Each row is a point. To make a cloud, some directions were put in groups of two or more. Within a group, all points are equally far from the middle, so they leave a hole (a ring in 2 directions, a hollow ball in 3). The other directions are filled evenly. Then the cloud was stretched, turned, moved and blurred a little. Count the holes, and give their numbers of directions, smallest first.

Cloud:
-.24 -.01
.00 -.20
.42 .16
.27 -.12
-.03 .45
.42 .21
-.07 .43
.15 .49
-.12 .40
.03 .48
-.04 .45
.31 -.09
-.13 -.16
Holes: 1 (2)

Cloud, 22 rows:
.17 .36 .19
.26 .43 .03
.22 .49 -.21
.28 .13 -.45
.38 -.13 -.04
.05 .39 .21
-.36 .37 -.16
.11 .28 -.50
-.11 -.34 -.14
-.32 -.19 -.26
.12 -.01 -.49
.14 -.01 .32
-.08 .12 .35
-.10 .24 -.51
-.42 .19 -.29
-.44 .04 -.24
-.30 .39 -.27
-.14 -.11 .31
.29 .01 .23
.38 -.12 -.12
.23 -.17 -.34
.27 .19 -.46
Holes: 1 (3)

Cloud (55 x 6):
-.23 .27 .08 -.22 .25 -.31
.22 -.67 -.02 .15 -.66 -.25
-.01 -.25 -.07 -.22 .21 .25
.46 -.37 -.44 -.18 -.01 -.14
-.03 .00 .15 -.16 .08 -.30
.44 .26 -.20 -.13 -.36 -.25
.00 -.16 -.18 .22 .13 -.29
.10 -.60 .18 .29 -.26 -.37
-.47 -.21 -.05 .41 -.27 .06
.41 -.39 .22 .19 .08 -.24
.34 -.31 .37 .10 -.02 -.03
-.19 .18 -.22 .12 -.03 -.48
.24 -.26 .24 .10 -.13 .35
.07 -.29 .21 .46 -.50 -.33
.45 -.31 -.35 .12 -.06 .19
.48 .19 -.12 -.23 -.72 .06
.05 .17 .21 -.20 -.10 -.19
-.23 -.25 .18 -.43 -.43 .31
-.01 .36 -.22 -.09 .18 -.28
-.27 -.02 .10 .49 -.06 -.43
.36 .29 .18 -.05 .14 -.10
.42 -.19 .13 .24 -.07 -.51
-.43 -.16 -.13 -.05 -.03 -.58
.23 .07 -.30 .12 -.53 -.20
.35 -.28 .05 -.28 -.70 .01
.23 .20 -.28 -.21 .01 -.57
.17 -.31 -.01 .19 -.11 .06
-.30 .18 .23 -.33 -.30 -.15
-.23 -.55 .19 .10 -.04 -.19
.46 -.30 -.06 -.06 .20 .14
-.50 -.55 .04 .05 -.44 -.18
-.45 -.22 -.05 .49 -.32 -.29
-.25 -.33 -.04 .40 .06 .12
-.43 -.53 -.61 -.08 -.24 -.12
.09 -.29 -.07 .16 -.46 -.03
-.27 -.08 .35 .26 -.17 -.26
-.26 -.14 -.01 -.21 -.19 -.14
.15 -.28 -.14 -.17 .06 -.16
-.05 .20 -.14 -.08 -.42 .09
-.04 -.14 .37 .24 .12 -.33
.10 .16 -.10 .56 -.20 .32
-.30 -.04 .50 .19 -.16 .31
.32 .23 .07 .50 -.11 .02
-.17 -.30 -.31 .42 .07 .43
.00 -.67 .11 .27 -.41 -.01
-.61 -.66 .07 .06 -.27 -.22
-.42 -.38 -.01 .47 -.04 -.26
.18 -.30 .11 .48 -.34 -.24
.30 -.08 .16 .48 -.06 -.29
-.29 .04 -.23 .25 .30 .01
.24 -.20 -.16 -.27 -.34 .10
.04 -.19 .02 -.33 -.13 .19
.32 -.24 -.02 -.11 -.10 -.09
.36 .28 -.11 .27 -.39 .15
-.37 -.52 .22 .01 -.05 -.10
Holes: 0
